Each row of a before or after table is a point. The points were changed in one or more steps. Then noise was added and the rows were shuffled. The steps act on columns, c1 being the first. Write out the steps. A step turns or swaps two columns, mirrors them in a line or flattens them onto one, adds a multiple of one to another, or multiplies or shifts one. Angles are multiples of 10 degrees, from the lower column toward the higher: turns from -170 to 170, lines from 10 to 170 but not 90. Use the fewest steps. Two steps may share a column if one is a turn and the other turns, adds or multiplies; they go together, in the order done. Otherwise the lowest column goes first.
In the rows, zero is written as 128.

Before:
[[142 155  79]
 [ 99  83  87]
 [166 139 134]
 [130  93 111]
 [ 93 139 168]
 [137 100 151]
 [ 93 121 135]
 [185 120  77]]
After:
[[163 132 112]
 [116 167 133]
 [136 185  78]
 [135  92 136]
 [155 137 154]
 [ 99 140  79]
 [120  92 170]
 [172 101  86]]
Steps: turn c1 and c2 by 90 degrees

Before:
[[148 135 126 153  55 100  96 127 151]
 [164 131 173 109 119  95 112 132 105]
 [141  89 118 140 160 104 131 115 123]
 [116 131 205 156 133 116  92 105 104]
 [164  94 131 102 153 216 110 112 103]
 [137  92 109 127 158 103 116 133 196]
 [134 148 106  93 165 121  70 113 102]
 [125 102 132 100  13  98  68 109 141]]
After (8 x 9):
[[140 107 159 200 118  88 126 136 127]
 [166 147 120 170 172 101 114 130 129]
 [157 149  56 215 127 106 118 123 128]
 [166  56 153 161 131 188 113 130 128]
 [144 121  15 160 132  90 122 123 129]
 [139 110 157 186 109  88 124 151 129]
 [150 149 165 152 106 132 118 105 129]
 [131 138 133 216 203 119 129 104 127]]
Steps: flatten c1 and c7 onto the line at 160 degrees; add -0.5 times c2 to c8; turn c2 and c6 by 30 degrees; swap c3 and c5; shift c4 by 60; multiply c9 by 0

Before (11 x 14):
[[177 141 176 129 117 153 137 134 113 101 123 129 101 135]
 [119 142  65 161  64 148 168 167 129 176 146  88 152 133]
 [126 124  63 104  29 123 192 127 129 149 131 183 107  73]
 [157 114  94 176  74 125 101  99 105 122  89 152 154 101]
 [176 141 135 109 118 163  85 131 139 169 130 150 135 137]
 [132 162 103 136  79  80 104 125 152 136 148  95 173 104]
 [138 121 159 133 181 146 174 151 242 132 137  84 153 119]
 [102  81  84 134 139  93 124 139 127 109 151 157 139 121]
 [162 165 144 128 158 139 137 153 156 124 156  98 164  73]
 [131 136 107  95  73 174 107  96 115 119 142 143 135 121]
 [143  98  76 101 130  93 174 104 131 154 132 119 129  95]]
After:
[[133 161 103 135  82  79 104 138 156 134 148  87 173 106]
 [130 143 106  94  72 178 105  99 116 118 141 132 140 121]
 [119 132  64 161  70 149 169 167 131 175 147  79 153 133]
 [ 99  80  83 137 136  93 126 122 128 109 154 158 140 123]
 [177 141 134 107 113 163  88 137 140 170 129 148 134 136]
 [138 115 159 131 189 145 173 150 245 133 138  91 151 116]
 [178 141 177 129 115 154 137 139 112 101 125 127 103 135]
 [142 106  73  99 129  91 174  96 132 152 130 123 131  96]
 [164 153 143 128 162 138 136 169 156 117 154 104 167  72]
 [157 123  98 176  71 128 101  97 104 121  93 142 151 106]
 [126 125  64 105  19 119 193 126 129 148 131 168 108  75]]
Steps: turn c2 and c8 by 20 degrees; turn c5 and c12 by 10 degrees

Before:
[[ 91 120 194 113 134  89 124  67 104 116  93 113 136 125 116 120 123  65
  149 104 113 169 129 119]
 [139 126 121 164 117 137 181  64 152 114 119  89  98 134 156 149  90 124
  104  93 148  92 118 190]
 [139 120 100 147 124  75 107 183 178 124 135 176 116 157 172 138  74 146
  129 116 141 168 183 160]
 [124 161 116 104 154  86 121 116 123 136 153 124 123 115 114  96 148 115
  154  93 125  80 144 149]
 [164  87  98 135 127 150 113  81 164 133  98 140 130 164 141 128  99 199
  128 131 177 116  86 117]
 [179 157 122 155 154 129 113 117 205 106 168 144 107 135 130  80  58  74
  113 185 154 121  82 109]
 [148  84 112 112 116 136 154 162 130 141 180 154 149 107  86  71 156 121
   90 141 159 129 124 167]
 [109  87 183 142  98 172  34 170 174 120 125 132 129 144 155 110 144 154
  135 198 170 154 147 105]]
After:
[[148  85 112 114 114 158 154 143 129 130 175 154 149 109  87  71 157 121
   90 142 161 126 121 166]
 [127 163 116 105 156 125 120  85 122 145 151 124 124 113 115  96 148 114
  152  91 125  82 147 150]
 [167  86  98 135 128  79 116 141 166 133 102 139 135 164 142 128  97 194
  125 135 182 118  91 115]
 [ 94 118 195 114 138  75 126  80 109 116  94 110 136 123 114 118 123  63
  148 105 112 164 130 120]
 [142 117  97 147 124 192 109  83 179 114 135 177 116 155 172 141  71 147
  126 117 145 168 185 160]
 [179 153 122 157 151 118 109 126 204 125 170 146 106 133 131  83  57  73
  116 181 151 127  84 113]
 [141 127 121 165 119  63 185 131 152 137 120  85 101 134 154 153  88 123
  102  91 146  99 119 189]
 [109  88 183 143 100 162  31 180 174 119 124 128 126 146 153 112 142 154
  133 203 171 154 147 107]]
Steps: mirror c6 and c8 in the line at 50 degrees; flatten c10 and c22 onto the line at 110 degrees

Before (8 x 64):
[[159 180  85  79 143 145 171 107 114 186  92 148  91 171  76 197 136 153
  149 110 151 100 132  96 133  87 109 122 120  71  93 169 143  89 187 152
  139 110 150 145 145 152 153 139 140 137 119 146 122 137 155  83 131 142
   65 135  60  81  91 122 114 172 135  91]
 [106 170 118 173 184 159 183 143 138 157 170 117 105 113 159 161 131 147
  120 126 170 134 162 124 153 120 153 154 150 159 117 101 133  85 149 102
  129 112  58 161  79 122 182  98 155  80 122 159 158 104 118 104  96 147
  186 117 137 132 151 120 179 142 109 141]
 [165 186  94 104  70  37 144 100 135  98 135 150 171  93 129 101 176 114
  153 110  71 159  81 137  98 107 101  82 138 124 153 112  95 151  63  97
  116 132 182 124 154 122  91 137 138 177 101 156 113 135 115 134 103 125
   61  84  82 122 109 115  79 125 104  98]
 [166 199  93  91 104  77 130  73 106  64 111 150 162 116 129  89 156  89
  148 140  63 147  83 128 128 113  95 110 116 179 145 134 122 219 121 130
  115 106 146 151 189  87  78 127 151 180 113 108 129 107 148 121 119 116
  115 137 113 139 111 122  82 157 116 125]
 [138 149 144 123 150 102 156 147  88 159 154 127 109 129 151 105 132 165
  101 142 153 134 123 109 138 136 163 143 169 139 143  83 121  59 124  88
  137 112  56 161 122 113 143 104 156  90  95 137 149 109 140 136 132 124
  154 108 141 124 133 128 151 144 146 145]
 [164 158 160 117  35  63 129 114 163  92 132 137 221 109 129 134 163 112
  156 105  89 155  97 152 120 136 137  96 120 147 148 136  97 191  87  62
  125 142 159 126 141  54 127 156 167 155  93  87 128 124 174 119 124 120
   99 155 148 173  99 125  87 142 149 114]
 [128 144 126 125 201 142 141 167 137 149 192 112 103 103 151 126 120 170
  118 121 160 130  98 134 155 125 156 148 151 170 123 104 144  88 111  89
  101  86  63 176 127 132 161  97 164  92 116 126 143 141 122  99 102 141
  148 114 159 117 154 137 146 191 149 151]
 [122 191  86  55 169 131 162 129 103 177  92 138 141 149 106 172 132 102
  151 123 153 117 140 120  97 111  46 121  77  73 112 191 130 117 171 165
  123 116 170 162  98 118 136 139 154 163 145 159 137 148 139 100 118  95
   76 147  70  98 115 164 168 170 110  89]]
After (8 x 64):
[[139 150 143 123 149 104 159 144  90 158 156 127 108 130 150 103 132 167
  100 143 153 136 121 108 138 132 163 144 167 140 146  82 123  60 122  88
  196 111  58 160 119 112 143 105 155  90  94 120 150 109 139 134 133 126
  154 108 141 123 134 119 151 144 145 145]
 [162 181  84  79 145 145 170 107 114 185  92 148  90 169  74 197 136 152
  150 110 150 100 129  97 133  87 108 122 119  70  93 170 142  90 188 155
  199 110 149 144 143 153 152 139 142 137 119 111 122 137 156  83 131 143
   64 137  56  82  89 130 114 172 135  89]
 [107 169 120 173 183 159 183 143 138 157 169 115 105 112 161 160 131 147
  119 127 169 131 163 122 152 121 155 153 151 159 118 101 135  85 151 102
  187 113  57 164  78 123 181  98 154  80 122  96 160 104 116 105  95 148
  185 120 135 132 152 121 178 142 109 142]
 [128 145 125 125 202 142 142 167 135 149 192 111 102 103 150 128 119 171
  116 120 161 129  96 135 155 125 157 148 152 170 122 104 145  89 111  90
  162  88  63 177 129 129 161  96 163  92 115 135 142 142 123  99 101 141
  147 112 160 116 152 126 146 191 147 149]
 [167 198  93  92 104  79 128  73 108  64 111 151 161 116 129  89 155  92
  149 141  62 149  85 132 128 112  95 110 115 179 144 133 116 219 121 129
  173 105 148 153 191  87  78 125 150 181 114 143 129 108 148 122 119 116
  114 138 114 140 113 144  81 158 117 125]
 [164 188  94 104  71  37 144 100 134 100 135 150 170  93 128 101 175 114
  151 108  72 160  83 138  99 109  99  80 138 124 155 112  97 153  61  99
  176 132 182 121 152 121  91 136 138 178  98  97 113 136 117 132 102 125
   61  84  81 121 111 114  79 126 104  98]
 [163 156 160 118  34  63 129 113 163  91 131 137 220 110 131 135 164 114
  155 105  88 155  99 152 122 138 137  96 121 149 148 136  92 189  87  63
  184 140 157 125 139  55 126 157 166 156  95 162 129 124 176 118 125 117
   98 156 147 171  98 141  88 143 148 112]
 [122 191  86  54 168 130 162 130 104 174  92 138 142 146 106 174 131 100
  150 124 154 116 140 120  96 110  48 122  79  74 112 192 145 114 169 164
  182 114 170 163  99 118 137 139 154 163 145 121 137 147 140  99 117  93
   74 148  68 100 116  88 168 170 111  89]]
Steps: turn c48 and c60 by -150 degrees; turn c33 and c60 by 20 degrees; shift c37 by 60

Before (10 x 64):
[[100 101 108  98 124 221 157  56 108 169 182 144 133  61 159  81 165 140
  110 103 161 122  77 142 152 164 146 163 190 136 121 109  87 130 141 155
  145 102 176 127 128 113 105 167 195  76 144  75 143 166 128 124 179 148
   84 159 132 185 143 118  92 101 123  81]
 [100 134 125 168 131 129 128 156 145 105 145 127  81 143 108  90 103 106
   90 160 142 193 156 138 113  74 115 132 117  86 127 157 157 115 126 102
  128 142 148 119 122 186 162 136  96 159 128 113 107 112  86 153 126  85
  162 110 122 123  74 106 168 155 134 163]
 [105 119 109 184  84 172 154  89 103 168 177 150 124  75 137 121 130 130
  138 103 157 122 114 166 143 172 120 114 198 144 136  74 106 143 162 139
  157  91 178 168  85 130 120 155 149 102 153  70  99 137 197  82 205 132
  105 141 122 181 130  72  87 105 118  71]
 [ 82 124 111 158 127 123 120 135 153 131 138 130  97 135 166  79  84  95
  108 136 159 147 129 138 100  85 176  88  83 107 116 155 167 123 148 128
  146 153 134 143  98 142 134 144  85 173 113 142  98  87 143 174 103  71
  137 126 132 117 117  99 113 170 181 173]
 [ 89 143  98 105 116 199 156  91  68 183 186 147 136 109 190  66 135 130
  110 129 178 110 124 117 184 142 130 178 174 188  95 115  82 129 114 163
  127  74 136 163 136 160  99 180 173 140  98  85 106 154 103 117 127 154
  142 165 138 200 183 135 117  82  67  99]
 [147 103 140 180 114 137 124 110 123 124 100 171 118 171 112 147 170  94
  105 130 145 180 185 189 112 140  93  76 148 142 162 137 150 131 180  92
   82 131 139  88 119 115 135  94 105 135 156 118  99 138 129 133 117  82
  142 111 131 134  96  82  90 163 142 168]
 [ 99 112 142 137 106  84 161 189 151  99 136 136 110 131 142 112 108 113
  136 174 122 165 157 164 133  86 120 100 120 122 138 130 170  63 138 138
  102 144 120 106 140 124 144 120 133 157 163  99  97 101 128 155 123  91
  145  91 127 123 111  87 119 170 142 156]
 [120 127 162 170 168  97 131 163 146 130 142 153  76 159 130  96 115 128
  111 148  97 179 168 170 113  79 110 115 123  86 147 152 152 102 119 130
   92 149 108 125  81 130 130 133  89 171 160 142 108 139 121 138  95  78
  145  63 110 110 128 101 115 132 165 156]
 [135  94 152 184  76 182 167  71 105 145 133 138 102 135  95 159 134 152
  151  98 140 148 115 158 149 165 100 139 181 156 157  77  99 105 178 134
  133 122 166 116 114  75  79 163 109 118 166  77 141 119 192  88 171 110
   74 161 116 158 131 107 114 142 125 128]
 [ 76  96 166 153 157  95 127 133 124 107  97 134 128 137 123 132 127  91
  102 158 118 120 180 164 107 101  66 112 128 137 132 123 172 136 117 100
  110 142  87  92  97 143 129 100  99 130 139 160 116  86 113 148  96  85
  164 122 112 126 109 117 158 135 148 142]]
After (10 x 64):
[[ 88 147  95 108 124 202 153  86 141 184 186 106 130 103  51  65 132 129
  117 132 115 111 128 149 181 151 134 170 175 185  95 113  83 128 100 163
  131  71 134 165 132 155 100 177 176 140 102  82 105 128 106 121 128  68
  142 164 139 201 187 136 113  84  67 101]
 [109 120 113 184  81 173 152  90 130 168 172  49 121  75 103 123 130 132
  137 103 108 123 115  98 143 176 115 110 199 144 132  71 110 139 197 139
  159  88 176 166  87 126 117 152 148 103 149  71  94 130 197  77 204 106
  104 143 115 187 129  69  93 108 118  75]
 [ 76  93 165 153 154  92 129 139  82 107  96 176 112 137 139 133 125  89
  101 157 132 120 182 103 108 119  67 111 126 142 128 122 172 139 109  93
  110 146  90  94  96 141 128 100  99 134 137 156 119 128 119 144  92 134
  161 122 113 127  99 119 156 135 144 135]
 [ 78 119 114 163 130 122 114 136  80 130 139 217 162 134  81  77  81  97
  111 138 121 148 128 120  98 102 177  88  81 106 117 154 166 119 168 128
  145 151 132 144  99 145 131 142  82 171 111 140  96 126 147 172 107 162
  138 132 136 115 111 100 116 170 186 167]
 [120 126 159 165 166  97 131 165  77 132 140 230 152 156 141  97 120 128
  110 143 157 179 171  73 108 121 120 114 124  90 151 157 154 104 111 126
   98 156 111 125  78 129 136 132  86 168 162 141 106 130 120 143  93 154
  150  64 105 111 128  99 119 132 171 155]
 [ 95 105 142 133 111  84 161 188 100 101 137 211 134 134 120 116 105 114
  135 169 142 161 155 101 129 113 121 103 119 124 138 132 171  65 145 141
  107 147 125 113 136 123 143 113 132 162 163  99 100 129 127 153 124 152
  141  90 128 124 114  89 118 169 145 154]
 [ 99 130 119 163 128 129 127 156  91 105 146 226 170 146 135  99 100 103
   88 163 107 196 158 113 118  99 117 135 115  84 129 153 150 114 124 101
  130 142 149 119 116 181 159 140  95 159 132 114 110 129  90 154 127 153
  170 112 120 122  75 105 166 152 134 165]
 [132  95 151 186  82 183 162  67 105 146 129  63 144 133 153 159 137 147
  156 102 100 147 120  92 147 162 100 136 179 152 157  78 101 103 224 129
  134 127 169 113 115  78  71 164 105 119 165  74 139 127 191  93 170 106
   72 157 119 164 129 114 116 145 123 128]
 [150 104 137 178 109 140 127 109  82 126 104 116 121 174 132 149 166  97
  103 133 108 175 184  65 113 179  92  74 147 140 166 136 148 132 232  92
   85 132 135  90 119 117 132  92 108 133 157 116  98 124 126 134 117 130
  145 113 126 141  93  80  93 165 146 172]
 [ 97 100 110 104 126 219 158  59 144 170 181  63 120  68  83  83 171 142
  109  99 115 122  78 130 150 168 146 162 189 138 120 109  83 128 156 153
  145 101 175 133 126 114 106 164 193  76 148  76 147 131 128 120 180 102
   80 166 139 187 141 113  90 105 124  77]]
Steps: turn c13 and c24 by 160 degrees; add -0.3 times c1 to c24; mirror c9 and c54 in the line at 40 degrees; multiply c26 by 2; turn c12 and c26 by 70 degrees; turn c15 and c21 by 150 degrees; multiply c35 by 2; multiply c50 by 0

Before, 8 rows:
[[100  80  92 126 152 172 122 181 117 224 249  74 184 125 146 240 150 145
   90 117 107 145 189  70 117  90 131  60  96 213 116 104 123 169  54  58
  132 149  94 112 132  78 164  96 142  97 118 205 128 160 164 167 155  65
  169 151 126 158  75  86 129 147 130  83]
 [156 120 148  77  98  74 128 100 119 108 109 114 133 114 145 107 122 158
  138 128 135  78 123 111 138 121 100 131 122 123 131 144 105 125 121 137
  126 115 129  94 153 146 109 144 162 128 139  91 137  96  93 111 124 155
  134 159 101 106 106 125  88 133 138 146]
 [120 143 123  52 124 106 103  83 133 125 100  73 178 120  89  93  96 129
  144 139 114 141  96 150 141 140 135 163 115 155 145 149 105 111 150 122
  105 146 133 136 135 142 148 115 130 159 134 111 135  87 106 138 124 176
  125 148 133  75  92 152 116 152 142 161]
 [145  88 104 132 135 102 123  94 147 120 100 141 129 122 146  81  93 129
  150 121 133 130 108 151 105 166 135 138 130 166 132 119 152 132 158 133
   97  98  71 149 149  96 145 125 126 141 148 109 144  78 153  81 172 177
  132 148 100  98 129 140  81  71 125 118]
 [161 125 129  77 137 113 160 100 162 111  67 117 103 140 107 108 118 107
  100 151 130  91  89 108 151 136 128 167 134 132 184 156 130 123 111 125
  103 121 148 111 171 123 122 126  93 188 172 127 165 104 101  99 161 134
  144 128 125  90 151 123  94 123 129 115]
 [126 104 118  82 120  75  95  98 114 122 110  94 111 129 137  85  95 118
  164 157 132 138 139 101 142 152  92 154 133 129 122 101 162 153 107 152
  149  76 133 137 120 110 102 102 102 132 126  97 153 159 135  81 129 158
  111 159 132 125 122 133  95 132 143 159]
 [111  92 135  85 116 218 102 178 115 205 239 115 139 107 210 213 151  99
   88  85 117 118 176  48 157  85 143  68  97 205  99  60  99 179  49  85
  105 110 134 180 158  63 165 105 131  89 105 176 114 196 146 138 130  88
  150 162  93 120 143  97 151 104  97  82]
 [136  98 139  70 147  68 134  98 125 120 110  89 122 118 116  94 100 106
  148 140 115 141 107 143 145 158 122 133 108 112 110 140 151  82 104 154
   86 115 125 122 138 127  53 109 101 156 135  66 122  94 128  69 136 195
  173 118 127 112 159 163  78 141 149 146]]
After, 8 rows:
[[128 143 122  53 124 106 104  83 133 125 101  72 179 119  90  93  96 129
  144 138 114 141  97 152 140 139 136 163 114 155 145 150 103 110 150 122
  106 146 133 135 135 143 148 114 131 159 133 112 134  88 106 137 125 176
  127 150 133  74  94 153 123 153 144 162]
 [128 121 147  77  98  75 127 101 118 108 109 115 135 115 145 107 122 160
  140 129 136  77 122 110 137 121  99 131 122 124 132 144 106 125 122 137
  125 115 128  95 153 147 111 144 162 128 138  93 139  96  93 112 124 153
  135 159 102 105 106 125 113 134 139 147]
 [128  87 102 132 134 101 122  94 148 119 101 141 130 123 146  82  95 130
  150 121 133 129 109 151 105 166 136 139 129 165 133 119 151 133 158 134
   98  98  73 149 149  95 144 127 127 141 148 108 143  78 153  81 173 177
  131 149  98  98 128 142 109  71 126 119]
 [129  92 134  86 117 217 102 177 115 207 238 114 138 108 211 213 153  99
   88  84 116 119 177  49 156  86 142  67  99 204  97  61 100 179  49  86
  105 109 133 182 159  63 165 106 131  89 105 176 114 197 147 138 131  87
  151 163  92 120 142  98 136 104  97  83]
 [127 124 130  76 137 112 160  99 161 111  67 116 104 139 106 110 118 106
  100 151 130  92  90 109 150 135 128 168 134 132 184 156 130 122 113 126
  104 120 148 110 171 124 122 125  93 188 174 127 165 103 101  98 162 134
  145 127 124  91 152 122 115 125 130 114]
 [128  97 138  71 146  67 133  99 125 119 110  89 123 117 117  94 100 107
  147 141 114 141 109 144 144 158 121 133 106 113 109 140 152  82 103 153
   87 116 124 123 138 128  54 109 100 156 134  65 121  96 128  69 136 195
  174 118 126 113 159 164 108 141 150 146]
 [129 105 118  82 121  76  94  97 115 123 109  94 111 129 137  84  96 116
  163 156 132 140 138 101 142 152  91 154 134 129 122 102 161 152 107 152
  149  77 132 137 119 110 101 102 101 133 127  97 152 159 134  82 129 160
  110 160 131 125 122 133 114 134 142 161]
 [127  80  90 127 152 172 122 182 117 225 249  72 182 125 146 241 151 146
   91 116 107 146 189  72 117  90 130  61  97 213 116 105 124 168  54  59
  132 149  95 111 131  78 163  96 141  97 118 205 128 158 164 169 155  65
  169 150 126 156  73  86 131 146 130  82]]
Steps: multiply c1 by 0; multiply c61 by 0.4
